Each row of a before or after table is a point. The points were changed in one or more steps. Then noise was added and the rows were shuffled. The steps act on columns, c1 being the first. What was done? A step turns or swaps two columns, mirrors them in a line or flattens them onto one, adds a multiple of one to another, or multiplies or shifts one. Angles are multiples of 10 degrees, from the lower column toward the higher: turns from -170 to 170, lines from 10 to 170 but not 90. Use the fewest steps. Two steps may share a column if one is a turn and the other turns, adds or multiplies; they go together, in the order done. Otherwise the lowest column goes first.

Before (12 x 3):
[[ 24   0 -15]
 [-39 -33  15]
 [-28  22 -14]
 [  9 -18 -36]
 [-41 -26 -28]
 [ 36  32 -23]
 [ 38 -13 -14]
 [-22 -41 -15]
 [-32   6  -6]
 [ 46 -18 -44]
 [-27   1 -16]
 [-22  40  13]]
After (12 x 3):
[[ -61   40   24]
 [ -84    9   -6]
 [ 116  -17  -55]
 [  92   28  -15]
 [  96  -15  -17]
 [  23  -14  -45]
 [ -54  -46  -27]
 [-102  -35    3]
 [ -69   24   -4]
 [  62    4  -14]
 [ -97  -28  -36]
 [ -67    2  -15]]
Steps: multiply c1 by 2.5; add 0.3 times c2 to c3

Before:
[[ 12  15 -42 -81 -30  -3  27  20]
 [-37  71 -29   5 -51 -47  40  11]
 [ 45 -37  67 -61 -54  26  58 -73]
 [ 47  41  34 -69 -34 -16 -16 -35]
 [ 28 -32 -49 -61 -30 -35  46 -38]
 [-19  26 -59  42  34 -24  34  12]
 [ 10  23  69  16  28   6   8  45]
 [-48 -58 -47  20 -53  -5  22 -18]
 [ 10  17 -18 -24  18 -94  43  13]
 [-37   1  51 -65  40   1  11 -63]]
After (10 x 8):
[[ 56 -19   3  28 -65  68 -21 -50]
 [-24  27 -44  18 -62  78 -11  -6]
 [-65 -38 -12   1 -82 -23  18  47]
 [ 61  48  17  -8  -1 -14  35  -9]
 [ 80 -81 -40 -16 -84  64  43  11]
 [-47  35 -26  45 -81 -13  32 -62]
 [ 16 -58  30  11  11  66  57 -20]
 [-23 -44 -68  44 -61  56 -11  17]
 [ -6  21 -45  96 -13   6  12 -10]
 [-57  20 -41  18   4 -44   4 -19]]
Steps: turn c1 and c3 by -50 degrees; turn c3 and c7 by 50 degrees; turn c2 and c8 by -70 degrees; mirror c4 and c6 in the line at 130 degrees; shift c5 by -30

Before, 12 rows:
[[ 59 -57  42  74 -54 -31  22 -24  22  12  29   9]
 [-37 -45 -23   1  33 -14  14  74  25  12 -11  10]
 [ 18  69 -30  17 -53  47 -13  21 -36 -89 -46  34]
 [-33 -18 -18  82  23 -25  52  11  55  11   9  13]
 [-25  14   3  46   0  82   9  33 -23 -56 -44  85]
 [ -9  55   6  21 -83  19 -15   3 -18 -29 -76  62]
 [  6 -14  26  48 -74 -44   3 -49 -20 -48  51  37]
 [-42  26  -8  55   3  -7 -17   0  -5  40  31 -25]
 [-16  12 -81  73 -40   7  -3 -22   1  51  18  40]
 [-15  33 -10 -13  21  30 -24  14  36 -23 -26  39]
 [  0  65  -3  21 -52  52  34  31 -12 -24  -8  77]
 [ 41  14  27  49 -19 -25  40 -50 -62 -37   7  56]]
After:
[[ -34  -18   46   59   36   10   52  -11  -49  -25   25  -10]
 [ -17   14   36  107   19  -39   -3  -34   38  -36   43   28]
 [  17   73   67   33   -6   22  -14  -36   60  100 -114  -14]
 [ -25   16   56   22  -19  -26   13  -90   11  100 -114  -18]
 [   0   66   84   13   14  -24   35  -80   51   55  -44  -19]
 [ -44   26   72   32   -8  -23  -18   24    2  -33   56   -9]
 [  44    9   71    2  -47   44   39  -45   46   11   -6   61]
 [ -38  -44  -57   20    5    0   16  -23  -40  -19    5  -70]
 [  58  -55   24    0   46   20   22   -5   32  -29   49   24]
 [ -11   33   17    5   22   -9  -20  -41  -38   39  -53   -5]
 [   7  -12   38    4   19   65    1  -26   75    8   45   54]
 [ -10   53   77    1   23    1  -14  -61   84   37  -99    7]]
Steps: turn c3 and c4 by -60 degrees; add 1 times c2 to c3; turn c5 and c9 by -120 degrees; turn c6 and c10 by 140 degrees; add -0.7 times c10 to c11; mirror c8 and c12 in the line at 130 degrees

Before, 8 rows:
[[   1 -103  -44  -43   62  -16   -8  -45  -10    1   24  -42  -80  -40
    11    4   21  -16]
 [  36  -36   35  -10  -49   45   65  -69  -60  -62  -38   27  -14   56
   -33   60   -7   22]
 [ -69  -56  -23  -41   23  -49  -45  -19  -10   35   23  -28  -50  -17
   -50   21   -1   15]
 [ -64  -54  -62  -25   58  -82  -53   -4  -30  -44   23  -66  -39  -41
   -32   15   35    3]
 [ -59  -54    2  -31   64  -18  -34  -47  -45  -25  -43   -1   -8   -7
   -17   79  -16   -4]
 [  47   45    7   21   30    7    8   44    1   15  -99   81   63   17
    56   18   72   75]
 [  32   13   11  -50   17  -19   28    6   25  -20  -47   42   59  -33
     3    9   24   36]
 [ -10  -15   35  -21  -11   52   71  -22  -37  -32  -34   31   44   54
    -9   -6   22  -20]]
After (8 x 18):
[[ 46  30  30 -40  29  42  42  43  30  14 -91  84  66  18 -16  13 -62  79]
 [-64  31  33  44  54 -92 -43  -6 -54 -37  24 -71 -39 -39 -34  10 -38   6]
 [  0 -57  33  37  65 -84  19 -49 -32   0  30 -43 -82 -41 -12   8 -27 -17]
 [-67   3   8  58  21 -70 -46 -20 -23  32  21 -22 -57 -17  -9  14  -9  12]
 [ 34 -65 -61   8 -49  -1   5 -70 -10 -64 -35  31 -10  52  74  60 -23  24]
 [ -8 -49 -43  10  -8  22  31 -25  13 -31 -28  33  49  57  69  -7 -40 -20]
 [ 39  28  22  46  20  -2  31   5  28 -16 -48  44  58 -30  22  12  -6  39]
 [-53 -15 -40  39  68 -54 -23 -46 -29 -24 -53  -1  -6 -10 -25  83  -8   0]]
Steps: turn c2 and c6 by 50 degrees; turn c9 and c17 by 150 degrees; turn c3 and c9 by 130 degrees; turn c7 and c15 by 120 degrees; turn c4 and c7 by -160 degrees

Before:
[[  6  18 -45 -33  30  -3  21  22  11 -13 -14   3 -15  12  36 -26   6 -17
   17  48 -43 -20 -26 -32 -13  14  -9  15  24  19 -21  42]
 [ 11  39 -28  22 -20   3  18  46 -19 -19 -12   8 -63 -30  -3 -19 -30  -9
   27  29 -17 -18  -3  18 -15 -21  31  48  21  17 -42  48]
 [-12   9  15  -1   6   0   9   2   4  18  -5  -1  20  -1 -30  49  22 -14
  -17  -4 -16  22   8 -18  -2   0 -12 -38 -18 -12   6 -12]
 [ 22 -35   6  -6  13  32 -11   3 -10  16   3   1  29  15 -23  17  20  16
  -21  10 -26  -1   8 -45   6  -4 -21 -40 -14 -28  -2 -33]
 [ 31  35 -24  12 -38 -24  -1   4 -15 -30  23  34 -13 -21 -37  -1 -34 -17
   47  67  11 -16  27  37 -34 -50  29  32  25  29 -41  11]
 [  2   1 -25 -48  10   8  33  29  22   7  -3  -1 -27  40  17 -18   8 -12
  -17  31 -20 -10 -28 -46   6 -23  24   1   3  12  -5  11]
 [-12 -31  14   7  -9  -7 -21  -5  -5  23  36  15  10  -7 -26  19  33   1
  -35  10 -46  37  21   3   6  -5 -26 -27 -46 -28   4 -20]
 [-20 -22  42  10 -13 -22 -41 -14 -10  25  19 -29 -22 -44 -21  20  19   3
   10  -3 -11  29  15  -8 -11 -28 -19 -20 -19 -21  -4 -15]]
After:
[[ -7 -30  40  10 -18  17 -25  -3  -7  25  32  18 -10  -9 -10  20  30  -3
   41   6 -46  11  22   8   4 -10 -79 -28 -46  -4   7 -51]
 [-20 -24  50  12 -34  19 -36 -17 -13  29  20 -26 -21 -45  20  24  20   0
    9   2 -12 -13  15  -8 -11 -29 -56 -17 -19 -25  -8 -38]
 [-14  11  28  -3   9 -14   3  -1   2  13  -2  -3   7   3   6  46  21  -2
   33  -1 -18   5   4 -17   1   4 -41 -39 -15   4   4 -30]
 [ 22 -37  -1  -9  44 -13 -10   2 -11  18   3   4   3  16   0  14  25  -4
   30  13 -29  -6   7 -41   5   0 -59 -43 -11   6   1 -82]
 [  9  40 -33  21 -29  50  16  50 -21 -20 -11   9 -29 -30  21 -17 -30  -4
  -13  29 -18   9   6  21 -16 -19 100  53  25 -25 -37 119]
 [ -5  -1 -23 -51  17 -16  34  28  28   3   0  -5 -12  38 -26 -15   4   0
   -1  29 -21  11 -29 -50   8 -19  74  -4   3  -8  -6  27]
 [ 27  31 -28  13 -72  74  -1   3 -14 -34  21  29   9 -24  60  -2 -33  -3
   -2  66  18  10  26  39 -28 -50  80  35  26   4 -38  32]
 [  4  16 -44 -33  33 -68  18  23  18 -12 -14   3  -5  10 -13 -30   7   0
  -40  51 -40  21 -21 -34 -16  15 -24  14  30   6 -22 104]]
Steps: turn c3 and c22 by -50 degrees; multiply c5 by 2.5; turn c5 and c6 by -60 degrees; flatten c13 and c30 onto the line at 40 degrees; turn c15 and c19 by -130 degrees; multiply c18 by 0; multiply c27 by 3; multiply c32 by 2.5

Before (14 x 64):
[[  31  -64    4  -22  -45   33  -47  -61   21   47    4   25   -9   67
     9   -7  -33  -16  -21  -81  -18   17   -6   25   42   23   10   61
   -32   17  -59    5   29  -32   14  -34   23   17  -22   26  -14   -7
   -50  -72   48  -39   15   46   50  -24  -42   -2   30  -47  -38   17
   -45  -24  -60   16  -76   -6    7  -19]
 [ -25   33   62    6  -90  -14  -15    6   11  -21   25  -50   23  -54
   -63   15  -39  -49   54   55   19  -25  -61   -9  -17   27   43   72
   -18  -65   10   37    1  -32  -45    9   19   -2  -10  -33  -44   -7
   -24   -7   25   11    9   52  -25   10  -63  -42   63   40   -1   48
   -21   29   19   64  -24  -14   18  -16]
 [ -23   35   95    9  -22   51  -38   49   51  -83  -49  -10   11    2
     4  -12   67  -25   24   38    5   35   43    5   16  -53   -2   53
     4    4   67  -16  -10  -27    0    8   96   44   38  -27   32   47
    11   82  -56   -2   36  -35  -11  -31   86  -66  -58  -35    8   51
     5   -9  -27   -4   19   46  -24   90]
 [ -19   -5   59   38  -76   -4  -25   20    1   10   -1  -31    1  -50
   -80  -23  -40    3   66   25  -29   44  -33    4   27    0    0   54
    -6   23   77   54   23  -75  -54   23  -39   20  -14   -8   52    8
   -19    0    4    6   14   31   13    0  -70    5   95   39   14   43
   -24  -19   12   34    2   41   33   14]
 [ -62   68   57  -16  -59   50  -13   62   44  -42  -96   26   -3  -67
    60   -3  -26  -12  -20   -4  -11   25   48    4   21  -22   57   17
   -18  -45   89   -5   21  -28    4  -34   53   62    9  -16    4   59
    42  116  -35  -40   19   22   -6  -28   30  -31  -31  -30  -19    7
    -1  -32  -12    9   34   37  -51   77]
 [ -14  -67   -8  -31   -6   73  -83    9   25    8   24   22   10   65
    32   11  -21  -10   -2   -1  -18    5    6   31   35   24  -43   24
   -63   26  -31   56  -44    0   24   -2    6    0  -73    7   -6  -40
   -50  -55   47  -29  -13   36  107  -13  -87   31   -3  -26  -17  -61
   -22   -9   -9   -3  -49  -57    3   19]
 [ -73   36   99  -12  -49   33    4   39    6  -35  -78   -3  -50  -12
    31   -6    7  -27   27   51   52   19   30  -37    6   -6  -18   26
    43   -5   74   30   25    7   26    1  102   50   26   10   51   57
   -23  101  -30  -54   20   17  -26  -42   49  -42    5    9   43  -19
   -29  -28  -29  -28  -16   34  -55   34]
 [  23   32  109  -11  -59    1    0   17  -25  -12   25  -56   -6   -5
   -92   17  -64  -40   45   10   -2   29  -44  -22   11   27   57   39
    -5  -61   33   10  -10  -58  -46   46   -7   57  -20  -17   39   10
   -27  -36   32  -14  -21   46   11   35  -49  -19   75  -14   36  -16
     1   20  -38   49   80    1   22   -4]
 [ -33   80   59   32  -12  -14  -39   41    6  -52  -53   29  -73  -24
    40  -14   21  -32  -34   61   28   35   33   23   12   -2   -8   -8
    10  -10   71  -14   67  -78  -21   12   54   19  -33  -48    3   43
    -9   62  -18  -47  -16   -8  -16  -57   48  -48  -25  -23   16   32
     5   16  -23   13   12   17  -58   40]
 [   4 -101  -30  -14    0   83  -38   35  -14   58  -51   31  -57   78
    -1  -24  -36   19  -35  -35  -21   24   19   24  -10   32   29   66
   -71   25  -34   25  -19  -16   35   -8   -7   -9  -44   25  -36  -50
   -36  -33   30  -10   32  -20   13   -1  -29   10  -27  -19    1  -18
   -19  -12  -31   17  -40  -73   19  -53]
 [  20  -73  -17    1   49    7  -54  -35   12   -9  -35    9  -31   30
    10   57  -18   11  -14  -36  -37  -27   22   41  -29   53    4   36
   -47   34   -9   30  -32   18   41   29   -5    7  -41   42    0  -57
   -32  -25    7  -12   12   52   17   12  -22   40    2  -49  -48  -11
   -21  -34  -47  -14  -53   10  -26   -2]
 [ -51   98   77   -5  -22   -7  -21   48   22   24  -90  -11   -9  -45
    38    7   16  -36  -17   31   66   56   -9   19    8  -37   16   -6
    41   13   62   12  -11  -13   24   -9   48   55    4    1    1   70
    17   37  -80  -29    4  -12   -5   -1   70  -85   -5  -30   15   47
   -10  -15   38  -31   33   10  -19   70]
 [ -47  -71  -37   10   19   25  -14  -46   10   53    1  -19   18  121
   -17  -14  -52   -3  -17  -51  -42   18   16   44   -2   30   -4    1
   -54   -3  -51   71  -35   -2  -21   27    4    7  -33    5  -52  -44
   -34  -15   58  -47    2    5   75    0  -33   13    6  -14   -6    1
    -1  -69  -40   37  -47  -10  -32  -27]
 [  -1 -108  -21   21  -17   13  -28  -48  -14   10   37    6  -18  102
    -2   21  -72    4   -5  -19  -14   13   53   41   19   -8   31   -5
   -65   43  -42   26  -61  -20   38  -60  -21  -62   -7   38   -3  -51
   -15  -36   45  -42   40   69   60  -18  -38   31   17  -39   -5  -10
    -2   13  -16    0  -42  -59   -9  -32]]
After:
[[ -23    0   62   33  -67  -11  -26   13    2   -9   -1  -31    1  -45
    55  -12  -45    4   85  -62  -27   51  -30    9   27    1    7   49
   -13   21   80   60   25  -75  -54   27  -38   19  -12  -11   28    3
    -7    5  -15    5   11   27   17    0  -67    9   96   34   14   42
   -13  -22   14   33   10  -55   34    6]
 [  19   23  110   -6  -61    2    5   12  -29  -16   30  -58  -11    1
    76   18  -64  -39   71  -59   -1   21  -44  -22    7   31   64   36
    -3  -58   39   16   -7  -63  -53   50  -10   61  -14  -17  -13    5
   -26  -35   19  -19  -25   43   11   47  -57  -17   79  -20   30  -16
   -25   23  -45   44   77  -42   22    3]
 [   4 -103  -21   21  -12   11  -33  -41  -15    1   42    6  -20  102
    13   22  -72    1    9   11  -21   13   53   52   15    1   25   -3
   -64   30  -45   19  -55  -23   42  -54  -18  -63   -5   38  -58  -51
   -10  -37   28  -41   32   69   67  -13  -43   28   13  -35    5  -10
   -37    6  -19   -6  -37   13  -23  -33]
 [   2 -104  -26  -10    2   86  -39   32  -14   -5  -55   25  -62   84
    13  -24  -38   20  -13   32  -18   20   18   17  -14   37   33   65
   -74   27  -39   24  -11  -18   35   -7  -10  -13  -44   17  -63  -46
    -5  -29    0  -11   33  -23   11   -3  -29    7  -27  -18    3  -20
   -30  -13  -37   19  -53   49   16  -48]
 [ -72   33   95  -11  -48   31    4   42    2  -22  -80   -5  -41  -16
   -53   -2   10  -19   42  -29   62   27   30  -39    7   -6  -16   26
    45   -3   73   31   34    7   18   -1  107   45   25   14   28   61
   -30  107  -45  -47   21   18  -28  -37   49  -37    3    6   47  -18
     3  -32  -32  -24  -21  -50  -49   32]
 [ -21   28   61    8  -87  -19  -22    4   16  -11   30  -41   28  -59
    20   15  -40  -52   75  -78   20  -27  -72  -14  -17   26   45   67
   -19  -59   10   41   -2  -31  -51    8   17   -5  -14  -37   -5   -3
   -24  -11   -3   14    8   53  -30   14  -64  -48   61   45    6   42
   -32   25   17   62  -24   42   15  -17]
 [ -17   32   98   10  -24   43  -34   50   47  -13  -45  -12   14    0
   -20  -19   68  -24   51  -32    9   33   47    6   17  -52    1   55
     9    3   72  -21  -10  -26    6    3   97   49   35  -29   43   46
   -25   80  -36   -3   38  -39   -8  -31   88  -70  -57  -44   12   49
    41    0  -29   -6   24  -38  -22   88]
 [ -44   97   76   -4  -27   -7  -22   48   28   13  -92   -3   -2  -45
   -48   10   19  -39   -7   -7   71   58   -9   17    6  -36   17   -8
    38    8   60   13  -15  -13   15   -9   45   55    0    0   17   68
    19   31  -60  -30   10  -13   -5   -4   70  -75   -3  -27   14   41
    59  -23   42  -35   34    0  -14   65]
 [  26  -71    0  -23  -50   32  -47  -55   23   -4    9   23   -9   64
    43   -7  -37  -11    6   73  -20   20   -9   19   41   29   14   64
   -29   22  -64    5   27  -38   18  -33   21   23  -18   22    2   -5
   -21  -72   -5  -40   14   43   46  -17  -38   -6   29  -48  -34    9
   -67  -26  -67   19  -75   10    8  -17]
 [ -69   65   59   -9  -65   44  -12   67   42    7  -90   35   -1  -64
   -48   -7  -24  -13    4   22   -6   22   48    2   18  -27   50   21
   -21  -41   91   -6   19  -34   10  -38   54   63    9  -12   42   65
    16  116  -26  -43   22   22   -4  -21   29  -30  -34  -23  -17   12
    28  -33  -13   12   39  -13  -45   76]
 [ -33   77   61   29  -14  -12  -37   42   -5  -16  -58   34  -77  -19
   -68   -9   27  -29  -16  -26   21   33   38   27    8   -3   -4  -14
     3   -7   69   -9   71  -80  -23    5   54   26  -28  -45   17   41
   -30   66   -6  -42   -8  -11  -12  -60   46  -58  -27  -30   26   35
    12   20  -24   17   14   -6  -54   41]
 [  24  -71  -16  -12   46   15  -51  -36   14  -18  -36    9  -33   31
     4   59  -11   11    0   36  -34  -29   26   48  -28   53    6   31
   -46   35   -4   25  -30   21   46   29   -4   10  -44   44   10  -53
   -40  -23  -12   -9    8   50   21    1  -21   45    9  -52  -46   -8
   -21  -31  -54  -19  -49   -3  -23   -2]
 [ -47  -69  -35   13   18   26  -11  -53    5   -1    0  -18   15  121
    43  -15  -47    2    6   41  -39   22   24   36   -1   34   -6   -1
   -52   -2  -53   75  -30    6  -20   20    8    6  -31   10   -3  -51
    -1  -10   42  -42   -3    8   82    5  -29   11    9  -13    3   -6
   -35  -67  -41   40  -54   59  -32  -26]
 [ -12  -65  -12  -28   -9   74  -81    7   26  -18   28   20    6   66
   -31    7  -18   -8   20   16  -20   10    4   28   28   25  -48   28
   -60   23  -28   56  -40   -1   18   -7   12    6  -79   15  -53  -37
   -33  -58   13  -28  -17   43  108  -15  -86   28   -8  -19   -9  -62
   -50   -9   -9  -10  -49   11    3   22]]
Steps: flatten c10 and c43 onto the line at 60 degrees; turn c15 and c20 by 150 degrees; shift c19 by 20; turn c41 and c62 by -100 degrees; turn c45 and c57 by -50 degrees
